Each row is a point. Any point is a mix of the corners, with weights that add up to 1. It lies inside the corners' shape when no weight is negative. Say inside or outside, and name the corners with a negative weight.

Corners:
(1): [ 48   8 -36]
(2): [-18  -4  69]
(3): [-23  34  12]
(4): [ 49 -43 -76]
Points:
[-17  29   9] -> inside
[-4 12 -3] -> inside
[ 24  -4 -51] -> outside (2)
[  7 -15  15] -> inside
[ 31 -20 -16] -> outside (3)
[-13   7  24] -> outside (1)
[29  3 -9] -> inside
[ 15 -18  -5] -> inside
[-17  23  18] -> inside

Corners:
(1): [-60   2 -32   3  46  -4]
(2): [  3  20  39  -9 -34 -11]
(3): [ 16 -26 -37 -16 -79  39]
(4): [ 21  11   3  53 -51  10]
(5): [-35  79  -1 -61  53   6]
(6): [ 12  -7   5   2  52 -46]
(7): [ 4 -4 43 -4  3  5]
Points:
[-15  32   9  22 -11   9] -> outside (3, 6)
[ 33 -16  17  28 -49   3] -> outside (1, 5)
[ -3  -1  -4   2 -14   8] -> inside
[-15  -3 -23   7   8   3] -> outside (2)
[ -6   1 -31 -10  -6   8] -> outside (2, 7)

Corners:
(1): [  1  12  -9   1  -2  -8 -18   8   9]
(2): [ -8  15  13   4   1 -18  -8 -36   8]
(3): [-24 -59  13  -6  -7   4 -33  -5  10]
(4): [ -6 -37  -3 -45   9  -9  49   5 -13]
(5): [-11   9  -5   1 -19   8 -33 -25   7]
(6): [-21 -27 -22  -4   4  -9 -37 -14 -19]
(7): [ 26   4  -2 -21  -9  -4 -17 -19  -1]
(8): [-17   0   9  -4 -31   6 -34  -5 -11]
(9): [ -3   6  17 -25  12   9 -16  -1  -6]
(10): [42 11 -1 -6 -4  3 95 -3 -7]
Points:
[ -1   5  -3  -4  -3  -5 -15   0   4] -> inside
[ 21   2 -13 -17  -9  -1  23  -3 -10] -> outside (2, 3, 9)
[ -5  -8   7 -13  -5   2 -18  -8  -3] -> inside
[-26 -10  13 -12  -4  -1 -36  -1  -8] -> outside (5, 7, 10)
[ 8 16 -2 -5 -7 -1 -8 -9 -2] -> outside (3, 4)
[  5  -5  -4 -12  -8  -5  -7 -12  -3] -> outside (9)

Corners:
(1): [ -8  12 -19  13  18  20  -3  24  18  20  39 -52]
(2): [-10   4  25 -21  -1   2   9  20  12  19 -19 -11]
(3): [ 12  -2  20 -58  33   4 -25 -28  -5 -22  13  20]
(4): [-30   8  -9  25 -29  -9  35  11  15  -1 -25  -1]
(5): [  8  19   1  43   9   1  17  -2  29  38 -10  11]
(6): [ -2  16  22  16   0  -2 -17  16  -2  22  -4  -3]
(7): [ -4  20  -7 -45  -6  21  -2 -12   1   0 -37  20]
(8): [ 59   2 -37  31 -23  -9  22 -19   0  23  17  30]
(9): [ 16 -66  17  32 -22   4  -5   1   5  22  18   5]
(10): [ -9 -31 -19  25  23 -12 -23   8  19  18  10 -95]
(11): [  5  13  13   0  35   0  12  31  -5 -42 -11  10]
(12): [ -3   7  20  -5   4   2  20  -9   2 -47  -6 -26]
(13): [ 34   1  22  17  27  13  -5 -57 -91  -1  -2  22]
Points:
[ 1  7  6 16  3  1 11 -2  9  4 -7 -4] -> inside
[  7  -9   2   8  -4  -4   5   0  11  -6 -11   5] -> outside (1, 2, 13)
[  4   1  13 -21  12   4  -7  -8  -1  -2  -2   5] -> inside
[-4  5  9 -7  8  6  0  0  2 -1 -7 -4] -> outside (8)
[ -3  -4   6 -10   3   2   0   7   8 -10   2 -19] -> outside (5, 13)
[  9  -5   4  20  -5  -1  11 -12 -11  -7 -10  -4] -> outside (1, 2, 3)

Corners:
(1): [  1 -26  -7  13  13  42  -6 -63 -11  -6  52  27   7 -19 -48 -28  40   7]
(2): [ 16  26  30  40  -8  61  -6  -7  21 -15  37  -7 -26 -27   5   5  32 -35]
(3): [ 42 -46  -5  21   9 -48   5  -5 -23   9 -66  17 -65  43 -19   4  15 -50]
(4): [ 26   0   7   1  60 -65  24 -41  32  24   6  -1  37 -44 -38   8 -51 -34]
(5): [-11  18  28  24   6  22  28  24   0  -1  45  14  -6 -44 -22 -11 -30 -42]
(6): [-60 -59  19  31  -1 -16 -48  42  45  32 -38  -3 -76  -7  42 -12 -25  47]
(7): [ 31  16 -55 -10   8  13 -32  -7 -16  36 -28 -27   8  38  30  -5 -38 -45]
(8): [ 32  22 -20 -21  -7  48  53  19  12   2  37 -21  -5 -16  44  -4  45   1]
(9): [  5 -45  30  27  15  46 -15 -13 -38 -35 -14 -33  32  32  13  20  13  35]
(10): [-25 -80   6 -48  28 -51   5 -56  34  20 -16  16   6  24 -67  83 -10  -4]
(11): [  0  -2 -64  19   1  -9 -19 -49 -21  -6  48  31   8  42  12  29 -56  57]
(12): [ 57  -4 -17 -57 -11 -56  -5  64  63 -10 -36   7 -22 -18 -32  66 -24 -21]
(13): [-33 -20  30  29  52 -15 -23  16 -25  -7  24  25  33  -8  -4  19   9   4]
(14): [-51 -49 -68  24  57  47 -11 -40  38 -21  31 -10 -42 -14 -38  50  31 -24]
(15): [-36 -24 -28  29 -26  17  31  -2 -15  -1  34  35  41 -37  14  47 -11  25]
(16): [-39 -29 -43 -34   1 -34 -22 -28  38 -18  10  24 -34 -20  42  45 -45  17]
(17): [-22  34  12 -28 -31 -28   1 -44   4  22  32  -3  50 -19 -12  -2 -15  18]
(18): [  7 -10   8  -9  14  25 -22  -4 -28  13  46 -12  16 -36  13  25 -14  57]
(19): [ 15 -27  20  36 -48 -13 -23  60 -25  25  32 -35  20  35  38 -20  25 -50]
Points:
[ -9 -12  -5   0   2  23 -10  -4   5  -3  32  -1  -2  -8   1  10   5   6] -> outside (3, 4, 15)
[ -9 -21  -7   5   9  -8 -15 -14   5   4  14   7  -4  -5  -4  21 -17   7] -> outside (8)
[ -8 -17  -3  14   8  -4 -12 -13   0   4  17   8   3  -4  -6  14 -16   3] -> outside (8)
[  7  -9  -6  -1   6  -1   3  -6   3   1  15   3   6  -8  -8  23  -7 -11] -> outside (6)
[ -9 -20  -7   5   0  -8  -7   4   7   8   1   1  -3  -2  10  24 -16   6] -> outside (1)
[-10 -19 -11  -1  18   0 -14 -25   7  -7  11  10  -4 -12  -7  32 -23  18] -> outside (8, 19)

Corners:
(1): [ -9   5  21  -2  -2   5   0  15 -17  -5 -17  -5  -3  -8  22  13 -21 -10
  -7 -25]
(2): [ 10  25  -9  24   4  20  -7  11 -29  20  -6 -16   7  25  27   8 -12  95
  -2 -14]
(3): [  0  19  -8 -14 -26   2 -17  16 -31  -6  -2  -5 -16  33  24  -3 -20  17
  19  -4]
(4): [ 10  -1   4 -16   2  -3 -19 -54  14  45  -8 -14  -8  22  14  -8  -9  15
 -16  23]
(5): [ 14 -43  -8 -12   7  -8 -12   3 -17 -13  -6 -14 -18   8   4  -2   5   2
 -22 -27]
(6): [  2   8   3  -5  -2  -4  26  -5   3 -20  10 -11  45  -7 -26  15   0  14
 -20 -21]
(7): [ 15  18  24  -3  -9 -20 -10 -63 -27  25  -8 -27  40 -18  21  12   4  -2
  23  -4]
(8): [ -4 -10   1  -7   7  65 -16 -13 -15   1  10 -20 -20  12  -6  -3 -21   0
 -15 -14]
(9): [ 10 -24  -4  -3  11   8  20  14   9   5  -1 -19  -3  12   2  16  25 -10
   0 -14]
(10): [-15 -18   4 -13   9  15   4   9  27  24  13  63 -26  14 -24  20  -9  -1
   9 -18]
(11): [ -6   0   8  13  26  -3  -2  -7 -24  -2  40 -27   0  27  16   1   8  -5
  -5  -5]
(12): [ -7   5   3   1  17 -14   5 -20  29   9 -25  61 -14  28  -5   1  36  19
 -12  45]
(13): [-13 -12  60 -18 -22 -23   0  21 -20   1 -14 -16 -20  22 -30   0  -7  -9
  33 -16]
(14): [ 46   5   8  -7   4  -6 -13  11 -29  -7 -10 -20 -18   9  28  -5   7  -3
 -24 -18]
(15): [ -4 -35  15  11  29  -2  26 -29  -1   3  44  40 -19  28   2  -6 -20   1
   5  19]
(16): [ -7  11   1  -5 -48   4 -14 -11 -38  45 -20   5 -13  31 -10  -3  15  30
 -12  27]
(17): [-28  12   3  18  23 -19   4 -50   3  26  -2  -1 -31  31 -38  13  -1  -9
  -5  -5]
(18): [ -9  17   3  34  25   2  -1  -5   1 -12  25 -31  -3 -18   9  10 -18   2
   0  -5]
(19): [-17  10  17   6 -24 -13  32  -8  59 -21 -10  11  -7  13   1   2  45   1
 -15   2]
(20): [ 18 -20   9  -9  13 -12 -13  -2  -9 -10  -7 -25  -3 -18  24  56 -10  17
   0 -18]
(21): [ -1   0  -7 -24  14  20  -1   1 -25  -1   9 -41 -24   0  21   3  -4  -3
 -13 -23]
Points:
[  4  -3   8  -5   0   5  -1  -7 -10   3   1  -8  -1   8   7   6  -1   9
  -3  -7] -> outside (17)
[  4   2   7  -2  -2   0  -4 -12 -12   6  -6 -15  -5  10   8   7  -3  15
  -4  -3] -> outside (10, 11)
[ 2 -2  6 -2  2  3  1 -5 -6  6 -2 -5 -9 10  3  8 -2  8 -2 -8] -> outside (11)
[ 4 -3  9 -3  5 -5 -3 -7 -5  3 -5 -2 -8  8  7 13  3  8 -5 -3] -> inside
[  4   4   5   3   4 -13  -7 -19  -9   6  -4 -10 -13   9  28   8   2  15
  -9   2] -> outside (6, 8, 9, 10, 13)
[ -5   7  16  10 -11 -18  10  -6  -7  -8  -1 -19  10   6   7  12   7  12
   5 -10] -> outside (4, 8, 10, 12, 14, 21)

Corners:
(1): [-51 -21   7  37  -8 -15 -38  18  38   6 -25  10  14 -59 -11  52   5 -49
 -26 -41]
(2): [ 14  19  -7 -43  33 -25 -26 -18  29 -17 -35 -12  -9  38  45 -38 -10   9
  11 -14]
(3): [  0 -17 -40   1  70  23   2 -26  31  26 -38  -2  42 -18 -13  22 -16  16
  22 -21]
(4): [  1 -24  26  53 -16 -27  40  16   5  -6  41 -24 -21 -60  27  37  24  -7
 -44  46]
(5): [-51  14  22  14  11   4  49 -13 -41  48  -3  -9 -18  -1  22 -51 -26  -2
  54  12]
(6): [-46 -69  29  52  -1  36  10  14 -25   8 -32  57  42  15  54   3 -14 -61
 -56  17]
(7): [  5  25  45 -31 -19   3   7  17  28 -19  14 -12 -22   9  48  28  33  25
  27  21]
(8): [ -4 -41 -33  34  62  31  27 -14   6 -28  28  39 -31 -51 -66  62  -7   2
  -7   8]
(9): [-23 -50 -72  32  38  26  -5  51 -21 -28  47 -25 -40  -5 -34 -16 -18   7
 -40 -41]
(10): [ 13  24  23   2   7  30  19  -5  23  38   2  30 -29  15  21 -19 -24 -48
  50  39]
(11): [ -8 -18  37 -19 -17 -25  11 -38 -17  59 -30  22  37  23   0   3   5  -4
  44   1]
(12): [-19 -25 -37 -25 -30 -32 -17   0 -15 -33  24   7 -18  46  26 -15   2 -57
  39  29]
(13): [-17  28  50 -45   4  -5  25  56  24  47  14 -20  -8  29  39 -42 -11 -31
  22   5]
(14): [-21 -32 -42  27   3 -19  47  17 -27  13 -13 -20   7   3  23 -15   7   9
  -7 -31]
(15): [-58 -15 -23  19 -12 -44 -15  -3   6 -24  15  22 -31 -22  32  38 -10  -8
   3  19]
(16): [ 20 -44  32  44 -32  26   9  57 -15 -26  39  39 -11 -54   1  50  10 -48
 -35  11]
(17): [-42  15  23 -47   6  37   8 -24   3  60 -73  23 -29 -57  70 -57  22 -18
  -3  -2]
(18): [ -1  22 -26  45  57  10  13 -64 -21  32  35 -10  49  30 -34  42  -9   1
  51   6]
(19): [-12  -3  27  22 -33 -20  27  53 -11  21  30 -15  17 -42  29 -40  45  23
 -22   0]
(20): [  5   2  16  20  53  18  -4 -37  -5   2 -34  56 -34 -28   2  64   8   7
  39  41]
(21): [ 20  30 -55 -56  30  20 -57  45  -3 -64 -33  31 -54   4 -54  14 -18  30
  12   8]
Points:
[-14 -12   4   6   6   2   5  14   4  -1  -2   8 -14 -19  13   7   4  -7
  -5   6] -> outside (18)
[ -7 -19   3  16   2  -3   5  18   2  -8  10  10  -2  -4  11  18   3 -14
  -7  11] -> outside (5, 17)
[-24  -8   1   8   6  -3   5   2  -1   5  -2   8  -9 -10  14   3  -3 -13
   9   4] -> inside
[-20 -14   2   9   8   5   6   4  -5   4  -9  14  -4  -6  21   1  -3 -15
  -1   7] -> inside
[ -8 -16 -20  19  27  11  -3  -2   3 -10   4  21 -11 -14  -1  29  -7 -22
  -2   8] -> outside (5, 7, 11, 19)

Corners:
(1): [ 19  12 -38 -36  21  15  50  14 -59 -33 -22 -32   8   8  34  15 -11  32
 -27  23]
(2): [  5  23   3  30  39  10  -5 -42  25  32  -2  53 -53  -7   3 -16 -14  32
 -15 -23]
(3): [ 24  26  46  -7   9   8 -27  16  -2   5  30  28  14  14   1  19 -27  14
  -8 -12]
(4): [ -8  19   5 -14  11  -2   9   5  15  -3  40  -5  -6 -26  -9 -31 -46  21
   8  11]
(5): [ 11   6 -39  -9   0  -9  68  73  -4 -53  14 -19 -20 -17 -22  49  14  27
  47  57]
(6): [  1  16  36   2  16 -42 -26  29 -20 -70  -6 -47   9 -27  42  21 -36 -68
 -16  10]
(7): [ 20  32 -50   7   1  32  49  85   5 -18   0  -4   1 -18  10 -14   1  44
   0   5]
(8): [ 10 -18  58   5 -11 -55 -58 -21  31 -63 -11  -9  55   9   0  13  -4 -35
 -31   3]
(9): [  3  19 -44 -47  22  31  -3  44  17 -35  15 -37  -5  18 -16  23  15  14
  38  58]
(10): [ 43 -26 -10  -3 -15  -9 -38 -15   6  -5  44  71 -50  -3  19   0  -5  18
 -14 -57]
(11): [ 16  11  35 -10   2  46  11 -25  20  50   2  20 -28 -20 -18 -22 -29  10
 -11 -34]
(12): [-11  19  23   2   3 -45 -23  14 -19  10   9  -3  -3 -15  12  27  13 -32
 -45  35]
(13): [ 21  21  -4 -11 -24  -7  -9 -29  25  26 -34  66 -13 -29  38 -55 -24  52
  12 -53]
(14): [-39 -55  26 -14 -18 -72 -37 -21  27 -26  -3 -17  37  -5  21  72  -8 -56
 -22 -19]
(15): [  5  14 -43  13 -35  42  95  38 -15 -37   6 -33 -35  19  45  37 -27  65
  56  52]
(16): [-51 -17  42   6  -2 -20  -8  -4 -31 -19  -7  12  26 -37  -3 -13  14 -14
 -39  -1]
(17): [ -6 -21  86  -2  37 -17 -83 -39  36 -13 -12   2  62 -38  13  41 -17 -54
 -77  32]
(18): [ 22 -16  16   5  30  16  -9 -25  37  46  28  65  21  -6  17   7 -18 -22
 -10  -6]
(19): [  1 -79  70  -4  44 -43 -47  21  11 -21 -37 -14  15 -15  26   4 -22 -35
 -40 -13]
(20): [ 29 -15   2  31  29   4 -11 -20 -24  82  -4  39  -2 -40 -17 -14 -20  30
   2 -24]
(21): [-55 -43  35 -11   3 -44 -35 -11  20 -63 -46   3  32  -9  11  13 -58 -79
 -65  12]
Points:
[  6   0   6  -5   9  -6   8  16   3  -9   5   4  -4 -13   2  15  -8   2
  -3  13] -> inside
[ -1  -5  -1  -2   5  -9   7   6   6 -13  -1   3  -9 -11  10   0 -17   4
  -3   0] -> outside (3, 17)
[ -1   7  15  -4   8 -16  -9   8  -1  -7   7  -2  -1 -15   9   8 -14 -10
 -16  11] -> inside
[ -2 -28  32  -5  11 -10 -17   3   6   1 -17   6  29  -7  13  13 -13 -14
 -28   1] -> outside (2, 4, 5, 6, 10)
[  9  -8   0  -5   6 -12   1  16   6 -23  -1   1  -2 -11  21   6  -4  10
  -4   4] -> outside (3, 11, 20, 21)
[ 10   4   9 -12  36   7   9  23   3  -2  16 -27  -3  -7  -4  44 -11   0
   9  44] -> outside (7, 8, 10, 13, 16, 21)
[ 10  -4   1  -5   7  -9   2   9   5  -9   0   7  -4  -6  10   9 -16   4
  -3   1] -> outside (16, 17)
[-15 -13  18   1   0 -38  -7  15  -6 -39  -2 -17  12 -15  16  30 -16 -22
 -21  10] -> outside (9, 11, 13, 18)
[  4   1  11  -4   9  -6  -7   9  -3 -13  -4   1   0 -12   5   3 -14   2
 -12   7] -> outside (14, 18)

Corners:
(1): [-15 -55  31 -29 -92  39  32  -2  38  16  10  -3   6  -6  27 -33  20   1
 -38  -7]
(2): [ -3 -44 -18 -23  76  15  55  -1 -35  -7 -20  -1  49  11  41  25  -6 -16
  38 -24]
(3): [  4 -31 -61 -54  41  -6  17  18 -45  -8  -4   0 -25  62  11 -24 -49 -29
  10 -46]
(4): [  2 -26  23 -33 -82  59  21 -23  15  -5 -11  49 -19 -42  -3 -13  16 -26
  21  10]
(5): [ -9  12  -8 -22  34 -37 -12 -10 -19 -20  -9  44  28  34 -14  38 -44  10
  -2 -41]
(6): [ -5  11 -34  21  11 -22 -21 -24  19 -16  26  -9  -4 -14  45  42 -16 -27
  19   0]
(7): [-33  27  17  11  27 -15 -60   3 -37   0  -3 -44 -15 -17 -18  10   8  -4
  32 -28]
(8): [ 29 -10  -8  -7  65  37 -39  16 -25   7 -11 -15  -2  26 -14 -26 -12   5
   0   9]
(9): [ 26   0   2 -18   0  -6 -13  30  17  61 -10 -26  -1   0 -35  52   3  22
  -6 -18]
(10): [ -8  13  -4  13  41 -71  -6  16 -12  28 -41  -5  -3  55 -20  16   7 -20
  -2  29]
(11): [-82 -82  27 -18 -76  64  21  44  32  -8 -17  44   4  -6  22  13  21   0
   3  20]
(12): [ 15  16 -10  -4   8   8 -60  10 -56  -8 -55 -43 -11  -1  -3  18  14  32
  30  59]
(13): [-27  64  37   0 -34 -41  11  25 -39  -4  38 -39  10   6   4  40 -16   7
  38  54]
(14): [-30  16 -37  21  38 -36  15  15   6  -5  13 -29 -33  -7 -24  20  -3  57
  35  17]
(15): [-28 -26 -22 -12 -86  78  14  16  37  31   0  65  51  25  -2 -42  12   4
   6 -14]
(16): [-36  -7 -17 -11 -71  74  59  16   3  19  27  34   1   7  17  11  68 -35
 -35  18]
(17): [ -8  51 -21  77 -24 -14  -6  67  -8 -44 -21 -39  -3 -26   6  62 -32  -4
 -19 -10]
(18): [-42 -23  30  18 -48  72  71 -22  23  40  15  90 -12 -14  66 -26  36  -1
 -21   4]
(19): [ -2  37   9   1  12 -26 -47  40  -5  -3   8 -15 -32 -59   2 -19  25   7
 -12  -2]
(20): [ 21  -3  21   9  37  11  16  14  25  -2  25   1  25  50  48  23   6   4
  70 -40]
(21): [ 48 -69   4  13  50 -49 -31  39 -45  -2  56  14  58  44  12   5 -36  42
  46  -1]
Points:
[ -7 -16  -5  -5   3   7   8  13  -9   3  -4   6   8  19   8  12  -5  -1
  14  -2] -> outside (19)
[-12  -7  -4  -5 -21  16   0  17   5  15  -1  12  12   8   0   0   5   3
   7  -4] -> inside
[-6  7  3  8 -9  5  2  6 -3  7  3  4  1 -4 12 11  8  1  8  6] -> outside (3, 11)
[ -7 -12   3 -11 -14  11  10  14  -9   6  -3  16   9   8  10   8   2  -3
   7  -7] -> outside (6, 8, 14)
[ -4   1   7   4 -18  -5   1   8  -2  -4   8  -1  -9 -22  22 -14   9  -3
  16   2] -> outside (5, 8, 9, 11, 16)
[ -1  11  -8   6   7 -19  -7  11  -4   5   2  -9   0  -1   4  20  -8   6
  16  -8] -> outside (8, 11, 16)

Corners:
(1): [  2  -7  36  37 -18  21 -72   4 -35  -8   1  -3 -25  -3 -35 -19   4  -2
  14  19]
(2): [  0 -19 -71 -47  17  -6  -3  67  -6   4   8  23   8   0 -20  38  12 -22
  25  51]
(3): [  2 -83  19 -54 -47   4  55  62 -52 -13   7   8  38   7  25 -10  22  17
  -2  40]
(4): [-24 -34  27 -20  15 -37  13   7 -39   1 -37 -11 -13  31  42   2  34  35
 -36  55]
(5): [ 15 -15 -50 -53 -22 -11  -1  20  13 -57  16 -18  26  -5  -2  67  40  24
   5  24]
(6): [  0 -19 -32  18   4   3 -47   0 -38  32 -34  63 -50  14 -24 -13 -40 -64
 -13 -13]
(7): [ -2  11 -18  67 -27   4 -74  -2  -3  51  -5  27 -69 -13  12 -34  27 -46
  -8  -7]
(8): [-30  10  11  56 -58  -8 -60 -24  28  64 -30  36 -58   8 -53  19   8 -23
  19   9]
(9): [-13 -11 -10  10  49  -2  29   9 -51  -2 -18  -2  46  -4  30  34  40  16
 -22   3]
(10): [-11   0 -21  20  -2 -46  -8 -63  -8  50 -26  -8 -24  12  -9 -45 -14 -50
  -7 -26]
(11): [ 51 -46  -7   2  -4 -13  47   7  34 -37  29 -12  -3  16  26  56  19  47
 -10  34]
(12): [ -8  19   4 -19  -8 -20  80  55 -41 -73  39   5  20  65  26  -4  56  29
 -24  56]
(13): [ 25  13 -11  73 -29   8 -25 -54  12  36 -65  25 -30  15  14 -53  -3 -15
   7 -18]
(14): [-26 -54 -11 -35  21  -8   0  10 -87   4   9 -17  91   9  47  61 -28  24
 -35  62]
(15): [ 19  32  16  82 -36  -8  -9 -40  16  25 -47  -8 -69 -23  29  -1  -7  -8
  31 -31]
(16): [ 37   9   4  29 -10  -5   2  -7 -64  29 -19  -7  -2 -33  28 -41 -27  36
 -26 -22]
(17): [ 51  30   5  -1 -16 -40  13  31  34 -10 -19   3 -15  11 -13  -1   9 -58
  -8 -28]
(18): [ 26 -35  31 -83 -41 -34  16  -1  -2  20  27  33  -4  51   6  24  46 -14
  45  28]
(19): [ 21   2   3  41 -29  31 -28  21 -41   3 -20 -25 -51  40   4 -30  26  24
 -12  -9]
(20): [ -1  42   4  -5 -28  16 -10 -37  33  63  -5   8 -40 -31   6 -14   8 -49
   3 -17]
(21): [-31   9   9  28 -15 -27 -25  20  49 -20 -10  28 -13  41 -30  13 -48  11
   9 -34]
Points:
[  8  -2  -1   4 -13 -12  -2   7  -9   8 -10   8 -22   8   3  -1  11  -9
  -2   1] -> outside (13, 14)
[  6 -12   0 -23  -3 -19  37  14 -20 -21   5  -5  26  16  21  14  23  16
  -6  23] -> outside (6, 7, 8, 19)
[  3 -17  -9   0 -11  -4 -19   9  -2  10 -11   9 -10   6   4  21  10  -8
   3  17] -> outside (10, 12, 16)
[  8   3  -4  -2   0 -16   4   4 -15  -1  -8  -2  -3   6   6  18   3   0
  -8   5] -> outside (3, 7, 13)
[ -2  -1 -25  17  -1 -11  -9  13 -17  -1 -13  -1 -10  10   4  21   7   6
 -15   9] -> outside (1, 3, 13, 18, 20)
[ -3  -3 -20  25   6  -6 -29 -10 -14  26 -23   5 -11  -4  -3   0  -5 -15
 -13  -4] -> outside (3, 12, 15, 18)
[  5   4  -6  22 -20  -2 -14 -16 -15  20 -20   5 -16   4   4 -11  17 -27
   2  -5] -> outside (2, 4, 11, 16, 21)
